Each point is reached from the start by the listed moves, each made 0, 1 or 2 times, or once backwards (-1), plus a little noise. Is the number of moves made odd or even? Then give how often each move was made.
In the rows, zero is written as 128.

Moves:
(1): [130 129 136 123]
(2): [136 127 117 125]
(3): [136 162 144 141]
Start: [131 130 135 131]
Points:
[127 134 161 124] => odd (2, -1, 0)
[156 162 129 136] => odd (0, 2, 1)
[161 199 170 141] => odd (2, 1, 2)
[140 197 179 159] => odd (0, -1, 2)

Moves:
(1): [159 139 124 123 128 123 118 123 136 105 110 108 108]
(2): [132 132 120 132 131 124 128 122 127 123 126 136 118]
(3): [136 141 127 117 114 132 136 127 117 130 119 135 137]
(4): [145 132 142 124 120 110 127 122 144 136 117 156 124]
(5): [132 136 140 121 135 130 126 122 129 125 135 131 123]
(6): [121 137 139 139 126 130 121 116 132 125 126 114 121]
(7): [116 121 131 139 140 117 137 124 124 121 134 110 141]
(8): [128 129 114 139 111 128 142 156 128 114 132 126 124]
(9): [135 129 128 111 114 100 115 116 144 113 120 128 118]
(10): [119 136 108 132 133 123 134 143 136 140 133 131 129]
(11): [132 124 126 141 123 111 117 133 125 129 140 112 130]
Start: [131 130 132 135 127 143 135 104 142 123 132 123 139]
Points:
[ 89 119 103 131  80 144 157 142 123 119 144 109 172] => odd (-1, -1, 1, -1, -1, 0, 0, 1, 1, 0, 0)
[159 138 108 140  43  85  91 100 139  66 123  74 106] => even (0, 1, 1, -1, -1, 1, -1, 1, 2, -1, 2)
[121 179  63 138  82  80 170 133 180  71 111 134 108] => even (0, 2, 1, 0, 0, 1, 1, 2, 2, 2, -1)
[200 139  85 141  61  36 104 152 224  46  96  76  78] => even (2, -1, -1, 1, -1, 0, 0, 2, 2, 1, 1)
[151 142 211 151  92  80 124  87 201  68 129 117 102] => odd (0, -1, -1, 2, 2, 2, 1, 2, 1, -1, 0)
[111 129 187  89 136  53 135  49 202 145 120 179 165] => even (-1, -1, 0, 2, 1, 0, 2, -1, 2, 1, -1)

Moves:
(1): [138 124 132 119 124 111 139 120 136 129 128 119 123 141 125 107 128 127
 126 131 138 136 106 124 122]
(2): [123 133 140 126 128 128 140 126 121 125 128 122 124 126 123 137 130 125
 124 117 127 124 123 134 128]
(3): [146 106 136 127 124 141 130 123 117 140 138 120 134 122 132 139 135 126
 129 118 125 121 125 132 131]
(4): [142 120 120 136 135 122 140 140 130 129 112 144 132 127 121 131 115 125
 126 119 137 125 132 136 114]
(5): [126 130 129 125 129 131 136 136 138 129 135 134 124 129 124 140 123 141
 134 127 124 128 141 135 122]
(6): [130 124 133 120 116 136 128 126 125 123 125 131 134 130 129 117 127 135
 130 123 119 126 132 119 129]
(7): [123 126 129 137 135 125 126 118 118 120 125 125 127 128 132 128 126 137
 131 138 134 129 125 123 120]
(8): [128 128 133 125 116 129 128 128 119 139 129 131 135 138 115 129 139 123
 128 130 130 141 136 122 128]
(9): [132 139 138 127 118 125 120 135 127 132 134 129 123 125 136 130 129 130
 125 126 136 132 131 116 134]
(10): [122 123 129 127 131 123 128 123 131 156 122 133 131 139 126 123 129 131
 137 110 136 115 129 121 128]
(11): [117 113 123 127 136 124 133 133 127 124 141 125 137 126 123 124 133 129
 101 128 120 126 127 124 137]
(12): [130 127 125 125 126 118 121 130 123 128 124 141 126 141 123 127 129 129
 130 135 127 114 121 131 129]
(13): [131 138 123 128 142 123 125 127 132 132 127 144 131 126 135 130 126 133
 138 123 118 137 119 125 123]
(14): [125 126 117 123 123 120 124 122 127 125 132 124 132 121 137 135 115 127
 131 130 131 132 126 126 128]
(15): [127 139 119 130 127 126 140 145 117 136 139 119 128 138 138 113 113 116
 135 137 118 133 116 128 129]
(16): [132 135 122 126 135 135 137 127 124 119 135 136 126 127 133 127 136 127
 136 127 141 123 133 124 135]
(17): [120 127 124 133 128 127 130 121 137 111 123 121 128 147 146 138 141 114
 121 118 124 140 134 123 122]
(18): [135 131 119 133 137 118 130 119 112 139 111 112 112 145 135 130 127 143
 121 113 135 126 143 128 143]
(19): [126 120 119 144 115 134 128 129 127 135 140 140 102 126 122 127 131 129
 134 131 120 131 125 117 131]
(20): [130 137 129 149 123 136 121 120 132 126 142 135 137 132 129 127 109 126
 122 122 129 125 128 135 125]
(21): [140 124 127 128 135 110 121 130 122 114 142 113 123 125 129 120 142 135
 131 116 123 125 138 128 121]
(22): [121 125 122 114 117 135 120 133 124 130 135 130 124 128 133 115 135 133
 130 124 139 138 118 134 112]
(23): [129 134 134 128 124 129 131 121 126 139 128 131 125 121 143 128 129 123
 119 130 127 121 138 135 117]
(24): [124 131 132 138 109 119 138 126 146 131 126 125 137 119 130 130 145 138
 131 133 125 131 128 145 137]
Start: [125 133 124 131 133 130 131 132 115 110 136 138 139 131 136 125 117 117
 126 130 135 126 135 120 131]
Points:
[173 136 156 186  42 122 142  97 123 212 148 214 101 145 136 150 171 215
 189  42 160 119 229  94 124] => odd (0, 0, 1, 1, 2, 2, 1, 2, 2, 2, -1, 0, 1, 0, -1, 1, 0, 1, 2, 1, 1, 0, 1, 2)
[112 159 113 194  73  74 181  84 117 173 128 162 123 187 162  93  29 145
 117 100 148  69 163 127 118] => odd (1, 1, -1, 1, 1, 2, 1, 0, 0, 2, 0, 1, -1, 2, 1, 0, 0, 1, 1, 2, 0, -1, 2, 1)
[167  41 126 124 150 157 112  74  52  75 164 137 164  66 181 145 112 129
 137  79 142  43 193 116  58] => even (-1, 0, 2, 1, 0, 2, 2, -1, -1, 1, 0, 0, -1, 2, -1, 1, 0, -1, 0, 0, 2, 0, 2, -1)
[ 82 139 105 139  80  86 149 100 157  32 163  78  22 166 175 144 194 173
 125 159 197 231 138  67 140] => even (2, 0, -1, -1, 2, -1, 2, 0, 2, -1, 0, -1, -1, 1, -1, 1, 2, 1, 2, -1, 0, 1, -1, 1)
[ 92 142 136 139  20 199 112  81 129  84 222 140 166 108 205 153 155  90
 153  53  78 179 142 144  72] => even (-1, 2, 1, -1, 0, 2, -1, 1, -1, 0, -1, -1, 1, 2, 0, 0, 2, -1, 1, 2, 1, 2, 1, 1)
[176  78 104 173  76 139 182 132  85 123 153  65  75 128 211 143 191  66
  88  92  98 149 176 134 134] => odd (0, 0, 2, 1, -1, 0, -1, 0, 0, -1, 0, -1, -1, 0, 1, 0, 2, 1, 2, -1, 1, 0, 2, 1)
[168 134 219 113  67  88 185  96 158 249 126 136 137 141 138 168 125 168
  93  66 208  23 126 207 159] => even (2, 2, 2, 0, 2, -1, -1, -1, 2, 2, 0, 2, -1, 0, -1, 0, -1, 1, -1, 1, -1, 0, 2, 2)
[205  96  88 119 179 100 169 148 127  35 179 140 205 167 216 123  37  98
  85  77 116 165 100  65 121] => odd (2, -1, 2, 2, 1, 2, 0, -1, 2, -1, 2, 0, 2, 2, 1, 1, 2, 0, -1, 1, 0, -1, -1, -1)

Moves:
(1): [133 124 134 137 129 114 125 121 120 116 128 129 121 133 128 127 119 131
 135 129 121 140 112 116 120 118]
(2): [145 121 146 128 135 137 122 150 118 121 132 124 105 122 132 122 124 121
 138 126 136 129 122 120 122 130]
(3): [115 106 128 144 123 134 137 145 132 114 120 137 130 127 126 154 126 126
 127 126 118 136 123 146 132 125]
(4): [136 127 129 127 129 134 126 121 129 123 130 123 123 125 123 132 131 133
 128 130 126 124 126 139 135 136]
(5): [133 126 118 129 122 149 123 134 122 134 118 117 145 138 128 132 137 135
 106 133 115 122 128 126 134 109]
(6): [131 138 126 124 109 137 134 124 127 120 119 121 128 137 128 128 118 121
 121 126 141 128 136 122 129 120]
(7): [133 123 123 136 122 120 129 127 132 130 117 118 125 132 144 126 131 137
 119 124 133 133 131 135 134 122]
(8): [117 141 122 122 131 141 123 118 128 127 127 145 140 119 131 124 125 133
 127 125 132 128 121 126 129 136]
(9): [127 147 130 133 134 135 124 111 133 135 123 142 132 126 129 125 132 125
 124 118 120 133 141 146 113 133]
(10): [135 140 126 124 126 115 127 131 128 125 132 130 125 133 125 126 133 128
 121 123 127 144 123 127 129 117]
(11): [127 124 129 134 128 133 122 130 136 141 127 133 123 132 129 118 133 129
 140 128 124 127 120 138 129 128]
(12): [132 124 124 114 129 140 115 131 113 132 131 125 140 136 130 146 146 123
 137 133 132 122 124 143 133 132]
(13): [124 133 132 109 129 125 122 117 130 117 114 129 131 123 114 123 134 130
 122 114 124 137 124 137 122 130]
(14): [113 148 127 134 136 132 117 118 127 121 125 125 146 135 121 138 139 119
 123 121 122 127 124 121 119 121]
(15): [134 118 123 120 125 131 126 125 115 124 146 116 128 118 116 124 130 132
 131 134 140 128 140 135 135 130]
(16): [139 126 113 135 126 130 113 118 123 125 135 128 128 128 140 125 121 128
 127 106 129 127 118 131 129 116]
(17): [116 131 128 125 125 126 126 132 128 124 123 135 137 150 134 114 125 124
 124 124 139 125 128 135 116 141]
(18): [136 120 134 122 123 131 110 125 146 124 142 123 127 124 130 106 141 115
 128 122 133 121 123 125 136 123]
(19): [137 135 132 125 124 132 133 123 120 126 130 130 132 124 124 122 145 129
 118 119 132 135 117 129 131 118]
(20): [124 129 135 131 127 118 132 125 137 121 134 139 117 123 152 135 112 141
 133 127 136 112 133 129 116 117]
(21): [125 142 128 122 134 127 134 125 124 115 124 133 127 129 133 125 125 132
 140 120 125 125 125 132 144 127]
(22): [126 124 128 124 111 123 129 137 125 126 128 130 127 118 130 126 150 135
 141 136 127 119 140 125 122 123]
(23): [118 122 110 134 130 132 135 136 129 125 123 140 118 126 123 138 130 115
 135 133 123 131 130 134 123 121]
(24): [127 134 123 133 128 123 134 130 131 128 126 122 134 123 133 130 131 121
 133 131 119 125 125 137 131 118]
Start: [140 128 136 136 124 138 125 127 122 145 129 130 137 137 115 138 134 130
 123 128 144 128 125 112 127 132]
Points:
[160 153  41 105  47 188  59  81 136 142  68 139 177 184 171  66 236  78
 181  81 119  85 100 198 161  55] => even (1, -1, -1, 0, 1, 2, 1, 0, 1, -1, 2, 2, 1, -1, -1, 2, 1, 2, 0, -1, 2, 2, 2, 2)
[ 40 135  98 221 157 186 130 166 142 130 107 211 177 121 194 249 149  78
 130 120 123  88 153 205  40 107] => even (-1, 1, 2, -1, 0, -1, 1, 1, 2, -1, -1, 1, -1, 2, 0, 0, 1, 0, 0, 2, -1, 0, 2, 2)
[157 143  81  87  64 176 103 143  42  75 118  62 173 187  71 178 217 102
 170 163 145 114 158 166 170  94] => even (1, 0, 0, 2, 1, 2, 0, -1, 0, 1, 0, 2, 0, 1, 2, 0, 1, 0, -1, -1, 2, 2, 1, 1)
[199 117 133 129  89 188 128  72 168 147  88  80 134 136  83  88 166 173
  61  72 128 161 134 210 247 123] => even (-1, -1, 1, 2, 1, 1, 2, -1, 1, 0, 2, -1, 1, -1, 1, 0, -1, 1, 1, -1, 2, -1, -1, -1)

Moves:
(1): [119 128 131 122 133 123 126 108 131 138 132 125 135 123 133 131 131 130
 127 131 138 132 139 135 132 126]
(2): [130 134 123 131 140 136 122 112 137 131 135 118 120 143 141 134 145 120
 130 142 128 148 115 133 127 125]
(3): [130 122 131 126 125 123 126 126 126 127 128 127 129 127 126 127 132 127
 137 138 123 131 136 139 132 128]
(4): [137 123 126 124 129 129 125 129 124 127 128 113 132 128 133 122 129 136
 117 127 122 122 129 123 134 123]
(5): [132 122 126 120 129 125 125 126 118 138 130 122 120 133 121 120 128 125
 124 128 124 135 133 124 129 134]
(6): [119 126 132 138 128 130 121 123 133 122 126 149 128 118 127 135 119 118
 132 130 124 144 125 131 136 128]
(7): [135 129 126 128 122 118 128 134 122 121 129 131 129 134 136 129 117 122
 141 135 136 125 128 118 126 127]
(8): [134 134 127 130 128 138 130 132 130 128 130 125 127 134 125 132 127 130
 131 131 129 135 136 135 139 132]
(9): [130 156 128 124 128 132 137 126 123 125 128 125 130 127 130 129 139 132
 131 136 125 128 126 131 123 135]
(10): [142 132 128 142 133 124 134 117 122 138 120 128 130 119 120 138 134 132
 128 119 130 130 125 133 126 138]
(11): [127 127 126 148 129 126 112 122 132 123 132 128 127 127 125 126 132 123
 139 124 135 121 127 120 124 130]
(12): [121 130 140 138 116 126 128 112 137 128 128 127 125 141 127 124 125 142
 123 127 131 133 124 134 135 132]
(13): [123 139 122 125 132 125 110 122 140 125 133 123 134 116 125 140 122 152
 120 120 120 117 115 134 126 126]
(14): [122 131 135 141 133 123 132 131 121 140 139 130 126 129 121 115 125 143
 129 136 132 130 124 130 127 121]
(15): [121 117 131 129 133 122 137 140 129 126 125 130 120 118 118 125 124 134
 124 130 118 127 140 121 109 122]
(16): [134 130 122 128 118 124 116 124 126 127 131 130 140 137 130 134 137 129
 121 125 135 128 127 136 134 148]
(17): [132 132 136 127 129 134 115 142 124 130 120 119 129 132 121 128 127 130
 133 127 117 139 120 125 124 138]
(18): [132 127 126 119 118 121 134 132 131 123 139 116 130 128 139 116 136 128
 124 121 131 128 134 137 130 121]
(19): [125 126 137 130 127 127 123 134 124 131 132 133 122 130 129 131 128 129
 137 133 123 131 127 125 137 118]
(20): [124 124 131 120 129 136 131 124 118 124 125 130 123 131 125 128 134 136
 141 128 127 138 128 127 127 136]
(21): [113 125 118 128 124 142 116 139 120 120 126 118 123 143 133 125 115 128
 130 124 119 129 123 127 124 135]
(22): [127 127 133 140 123 128 124 129 124 127 136 123 125 121 116 125 123 132
 124 126 136 128 131 132 123 121]
(23): [133 125 124 129 133 129 131 125 125 118 123 126 134 130 128 132 120 120
 134 124 121 133 136 126 124 119]
(24): [131 127 128 133 126 139 139 124 122 135 127 122 127 131 123 133 132 128
 134 134 122 132 132 122 120 133]
Start: [117 120 136 130 124 122 126 126 115 126 133 126 142 113 137 132 126 130
 121 137 114 128 126 119 121 124]
Points:
[ 99 183 139 120 130  98 121 101 140 140 202 135 135  84 152  78 164 177
  79 146 123 138 117 147 168 106] => even (0, 0, -1, 1, 2, 2, -1, 1, 2, -1, 1, 0, 1, 2, 0, 0, -1, 2, 0, 0, -1, -1, -1, -1)
[151  95 115 159 114 146 130 108  42 128 178  69 136 216 146 119 117 114
 145 235 112 199 165 125 130 114] => even (0, 2, 2, 2, 1, 0, 2, 1, 0, -1, -1, 0, -1, 2, 0, 2, -1, -1, 0, 0, 1, 2, 2, 2)
[167 118 111 128 118 143  96 130  43  88 123  91 153 167 181 166 129  59
 180 183  89 152 130  81 129 118] => odd (0, 1, 1, 2, 0, 0, 2, -1, 1, 0, 0, -1, -1, -1, -1, 1, 0, -1, 2, 0, 1, 1, 2, 1)
[ 84  77 175 179  75  87 107 125  76 123 145 116 133 157 158  80 107 189
 141 122 146 172 107 138 127 158] => even (1, 0, 0, 1, -1, 1, 2, -1, -1, 2, 0, 2, -1, 2, 1, 1, 1, 2, 0, 2, 2, 0, -1, -1)
[104 126 204 249 109  75 167  85 128 113 108 221 132  27  64 166  83 142
 142 145 106 136 142 146 109  83] => even (-1, -1, 2, -1, -1, 2, 0, -1, 1, 2, 0, 2, 0, 0, 1, -1, -1, -1, 1, -1, -1, 2, 1, 0)

Moves:
(1): [115 124 125 120 126 119 139 127 135 122 118 129 120 122 133 146 128 128
 121 129 123 120 137 114 131]
(2): [132 134 130 133 114 127 127 123 120 120 107 110 128 126 132 132 128 121
 133 141 130 131 126 120 126]
(3): [135 117 125 133 129 132 124 127 129 126 135 122 135 127 127 132 128 125
 123 118 124 133 132 132 127]
(4): [126 137 138 125 133 124 129 127 121 124 121 132 142 129 124 127 133 117
 127 130 131 127 134 133 126]
(5): [131 135 130 131 119 128 119 139 135 119 133 128 132 128 136 128 134 125
 118 130 130 137 132 133 123]
(6): [129 129 132 125 118 135 131 139 132 121 121 117 130 137 131 123 130 134
 123 135 122 125 136 118 127]
(7): [116 140 135 127 136 144 125 130 129 123 134 127 122 129 137 129 135 136
 128 126 120 136 131 123 134]
(8): [135 133 135 118 127 131 128 120 124 124 130 131 129 132 127 128 125 127
 120 139 127 129 124 129 127]
(9): [134 122 124 136 131 131 128 128 124 132 130 131 132 136 127 134 133 124
 128 124 131 136 122 136 123]
(10): [126 126 128 138 119 130 125 132 125 109 118 126 128 128 124 121 134 124
 129 124 129 138 138 127 126]
(11): [137 114 127 132 127 134 142 135 129 122 131 132 135 120 127 130 122 142
 131 120 132 132 121 133 140]
(12): [131 123 127 131 126 133 127 126 139 124 129 117 130 125 121 135 126 130
 129 129 134 127 132 134 122]
(13): [125 125 125 116 126 117 129 125 134 119 129 128 133 137 132 131 126 126
 127 134 132 127 128 128 118]
(14): [136 127 125 122 133 113 125 132 122 132 123 138 133 124 120 131 133 135
 136 139 121 125 131 122 120]
(15): [128 138 129 117 131 139 127 126 141 131 124 124 124 128 138 126 129 127
 122 136 123 128 135 140 131]
(16): [123 132 128 141 123 116 134 124 135 128 121 133 133 126 129 135 129 138
 123 121 123 127 133 125 127]
(17): [127 127 136 125 122 136 126 120 129 128 126 133 132 132 134 123 135 123
 128 135 136 123 133 122 130]
(18): [134 130 122 137 119 131 126 135 129 116 128 133 134 135 130 129 129 125
 128 130 123 131 131 129 127]
(19): [110 123 125 129 125 137 130 128 141 122 126 126 127 126 124 124 127 124
 123 124 118 125 124 129 143]
(20): [139 129 126 135 131 126 137 128 129 125 128 118 133 123 126 125 129 128
 123 125 129 137 127 121 129]
(21): [136 124 117 126 133 119 127 128 126 129 120 133 126 134 126 128 129 131
 128 124 132 123 125 125 132]
(22): [122 136 127 129 130 135 130 125 120 135 128 125 134 122 127 121 128 133
 123 125 134 135 127 128 126]
(23): [126 127 134 132 129 129 126 121 132 133 125 130 131 121 126 121 117 124
 130 126 132 133 133 123 136]
(24): [119 127 125 122 120 122 137 121 133 139 128 127 133 126 117 132 126 130
 125 116 127 127 128 118 135]
Start: [121 127 126 125 130 124 131 127 135 131 131 133 125 130 134 113 125 120
 122 130 129 123 119 139 126]
Points:
[ 66 154 128 136 125 217 167  95 214 129 146  92 128  79 129  98  78 140
  87 103 123 173 114 165 192] => even (0, 0, -1, -1, 0, -1, 1, 1, 0, 0, 1, 2, 0, -1, 2, 0, -1, 1, 2, 1, -1, 2, 2, 1)
[107 132 122 168  44 124 154 128 103  95  93 119 161 154 139 134 141 114
 102 126 149 132 141 109  94] => odd (1, 1, 0, 0, 0, 1, -1, 0, 1, 1, 0, 0, 0, -1, -1, 1, 1, 2, -1, -1, -1, 2, -1, 1)
[161 143 127 133  79 143  88 130 160  31  93  98 200 178 145 102 150  14
  67 163 130 191 166 191  85] => even (0, 1, 2, 2, 2, 0, -1, 1, 2, 2, -1, 0, 2, 0, 2, -1, 0, 2, 1, 1, 0, 0, 1, 0)
[ 90 135 127 129  69 150 127 128 211   7  97 109 114 114 166 109  88  98
  82 164 129 165 136 154 154] => odd (1, 1, -1, -1, 2, -1, 0, 2, -1, 2, 1, 1, 2, -1, 1, 0, -1, 1, 2, 0, 0, 0, 2, -1)

Moves:
(1): [139 141 136 128 120 131 128 134 130 125 142 130 126 123 124 121 121 128
 119 132 132 123 133 132]
(2): [125 116 131 129 122 124 121 132 125 130 133 127 131 133 130 129 131 119
 130 117 119 130 127 131]
(3): [129 135 123 142 128 132 125 134 114 129 118 125 125 127 137 117 126 139
 129 118 134 132 121 135]
(4): [133 126 132 131 126 124 127 124 124 128 125 128 126 128 131 124 134 132
 133 129 120 120 127 120]
(5): [133 128 126 130 126 130 130 124 133 132 135 124 131 132 125 117 136 120
 134 131 117 130 123 125]
(6): [127 130 130 124 123 126 129 135 119 124 129 117 129 135 128 127 127 135
 130 139 119 132 111 137]
(7): [130 134 130 129 126 139 136 122 123 130 122 126 117 147 114 133 154 123
 123 120 134 132 133 135]
(8): [128 132 125 128 137 140 126 125 134 128 121 124 134 131 133 121 130 129
 127 126 131 123 129 123]
(9): [143 122 126 126 133 124 129 124 131 127 130 127 123 123 132 123 126 134
 125 129 130 128 122 123]
(10): [119 123 135 127 139 135 123 138 129 121 114 139 117 128 132 125 123 113
 127 145 127 140 126 125]
(11): [132 129 123 125 128 131 130 132 136 138 123 130 128 130 133 140 127 139
 130 125 121 123 124 134]
(12): [136 127 127 126 122 137 123 119 115 134 130 130 131 134 120 126 123 134
 131 120 121 143 123 125]
(13): [125 136 137 117 129 118 115 119 119 127 131 126 115 132 124 122 135 132
 143 140 128 132 127 128]
(14): [132 131 122 137 133 124 127 118 129 137 139 129 114 130 139 133 128 119
 119 136 126 127 129 143]
(15): [133 122 128 125 134 120 118 132 132 132 125 135 131 134 125 117 127 143
 118 129 137 132 138 125]
(16): [123 142 119 116 129 120 128 141 143 142 125 120 133 144 131 122 128 113
 122 128 118 126 142 130]
(17): [134 129 123 122 127 141 131 137 128 127 130 136 136 121 124 113 133 117
 137 130 128 118 122 143]
(18): [133 121 116 129 125 121 118 125 123 118 123 118 134 122 127 122 124 139
 128 137 136 126 136 146]
(19): [133 135 125 116 126 133 128 124 133 125 115 130 125 114 117 126 127 133
 130 121 116 144 121 142]
(20): [129 127 130 139 137 124 131 127 124 130 128 119 136 114 125 128 141 127
 131 134 117 146 139 132]
(21): [122 118 126 125 134 130 134 118 135 126 130 120 121 126 125 121 126 126
 129 122 129 130 121 131]
(22): [119 139 123 127 131 128 132 129 123 109 124 122 114 116 132 127 134 132
 135 116 113 118 135 121]
(23): [131 125 133 129 136 127 118 128 129 121 133 125 127 141 131 129 124 122
 134 125 120 126 126 135]
(24): [118 122 135 125 122 127 140 123 127 135 134 134 142 132 146 130 132 130
 144 134 136 128 119 133]
Start: [126 131 135 123 121 139 110 125 119 126 128 133 125 131 119 126 121 130
 125 133 141 124 121 127]
Points:
[144 103 127 167 193 156 103  93 142 112 168 110  76 131 102 107 144  59
  64 117 123 163 190 134] => odd (1, 1, -1, -1, 0, -1, 1, 1, 1, 1, -1, 1, -1, 2, 1, 0, 0, 0, -1, 2, 2, 1, 1, -1)
[156 188 104  91 149  63  52 136 126 115  99  64   7 173 127 103 131 166
 101 186  81 137 137 231] => odd (1, 0, 1, 1, 0, 2, 1, -1, 1, 1, 2, -1, 2, 2, 1, 2, -1, 2, 1, 0, 1, 1, 1, -1)
[142 102  85 121  89 134 116 113  81 133 103 124 150  99 213  87 126 222
 202  61 109  60  60 135] => odd (-1, 2, 2, 2, 0, 0, -1, 1, 2, -1, 2, 1, 0, 0, 0, 0, 1, 1, 0, -1, 0, 2, -1, 2)
[146 161 109 114 148 222 141 164 115 164  48 146 141 143  62 103 195 149
 130 127  82 226  80 215] => even (-1, -1, 1, -1, 1, 2, 2, 0, -1, 1, 2, 1, -1, 0, 2, 0, 2, -1, 2, 2, 0, 0, 0, 0)

Moves:
(1): [136 141 142 125 121 110 136 127 118 127 126 138 117 117 142 110 132 126
 138 134 127 132 130 114]
(2): [132 119 136 121 130 123 131 129 125 121 116 138 126 129 135 125 123 122
 113 138 127 120 132 122]
(3): [123 145 129 124 139 121 123 135 129 129 127 134 124 127 127 134 127 121
 123 129 127 117 119 110]
(4): [122 140 137 122 131 129 135 132 129 134 130 130 129 129 130 128 126 126
 114 137 128 124 135 116]
(5): [135 121 143 120 125 123 126 133 134 128 131 143 129 130 120 123 134 125
 143 115 133 137 132 145]
(6): [126 135 127 130 130 128 126 123 126 135 121 126 122 126 129 120 131 124
 126 120 121 130 137 131]
(7): [127 114 128 123 130 131 130 126 142 120 128 124 119 146 130 121 140 129
 140 127 127 143 134 141]
(8): [129 127 133 123 135 126 129 128 129 141 124 127 132 130 129 131 130 130
 126 130 142 130 111 127]
(9): [127 129 127 120 131 127 118 125 115 124 139 137 126 124 127 119 136 120
 127 133 134 119 128 134]
(10): [140 110 122 130 105 133 135 119 131 131 111 140 119 131 134 111 131 129
 150 131 131 125 139 130]
(11): [123 120 133 113 135 131 115 122 132 129 139 137 123 122 134 127 125 131
 138 135 119 121 125 137]
(12): [126 133 128 124 118 121 125 120 128 122 122 128 127 133 123 125 126 127
 128 133 127 131 131 130]
(13): [123 125 121 123 138 127 117 132 130 125 132 127 120 126 123 128 118 149
 124 131 138 120 133 130]
(14): [125 135 128 133 144 132 135 121 117 126 129 124 125 122 124 133 120 124
 140 130 122 124 131 133]
(15): [139 128 141 115 122 127 128 129 114 121 126 120 120 125 137 125 141 123
 144 130 121 126 135 116]
(16): [135 132 122 122 138 142 130 123 117 126 126 128 123 115 127 132 118 128
 127 132 126 134 120 121]
(17): [128 141 127 140 131 135 126 130 142 121 132 127 131 127 129 142 121 153
 114 120 131 122 117 146]
(18): [112 122 121 128 126 130 133 126 132 122 136 132 128 132 138 124 130 148
 131 111 130 123 129 126]
(19): [134 130 126 122 128 134 127 125 126 123 129 124 136 136 131 126 121 127
 128 124 129 130 132 128]
(20): [132 132 122 123 125 127 127 133 128 121 122 135 148 124 127 127 137 140
 135 123 120 132 127 126]
(21): [119 134 127 115 125 128 142 141 122 128 130 111 126 137 139 116 117 133
 127 123 123 132 124 144]
(22): [131 124 134 122 122 127 134 127 128 123 116 128 133 115 142 128 133 128
 144 125 142 137 130 136]
(23): [125 112 128 121 123 134 133 128 140 127 127 113 129 120 126 110 129 128
 130 115 136 128 126 126]
(24): [134 124 123 121 127 118 144 130 136 134 132 129 123 126 127 132 142 116
 138 126 133 129 135 133]
Start: [132 134 123 134 132 133 123 118 126 135 126 130 113 123 108 118 124 115
 126 114 123 132 123 138]
Points:
[177  51 104 108  70 143 153  88 227 113  55 124 162 149 151 106 150 124
 137  92 166 159 124 249] => odd (-1, 2, -1, -1, -1, 1, 1, 1, 0, 1, 1, 1, -1, -1, -1, -1, 2, -1, 2, 1, 0, 2, 1, 2)
[166 155 183  57 148 102 171  88  51 133 105 223  93 109 138  81 167  59
 210 125 179 122 168  83] => odd (1, 1, 1, 2, 2, 0, 0, 2, 2, 1, -1, 1, 0, 2, 1, 1, -1, 2, 2, 0, -1, 1, -1, 1)
[ 82 105  79  74  98 185 159  59 135 115 133 111  83 132 157  21 102 117
 189  87 149 119 127 163] => odd (0, -1, 1, 1, -1, 0, 1, 0, 2, 2, 1, 2, -1, 1, -1, 1, 0, 2, 2, -1, 1, 1, 2, 0)
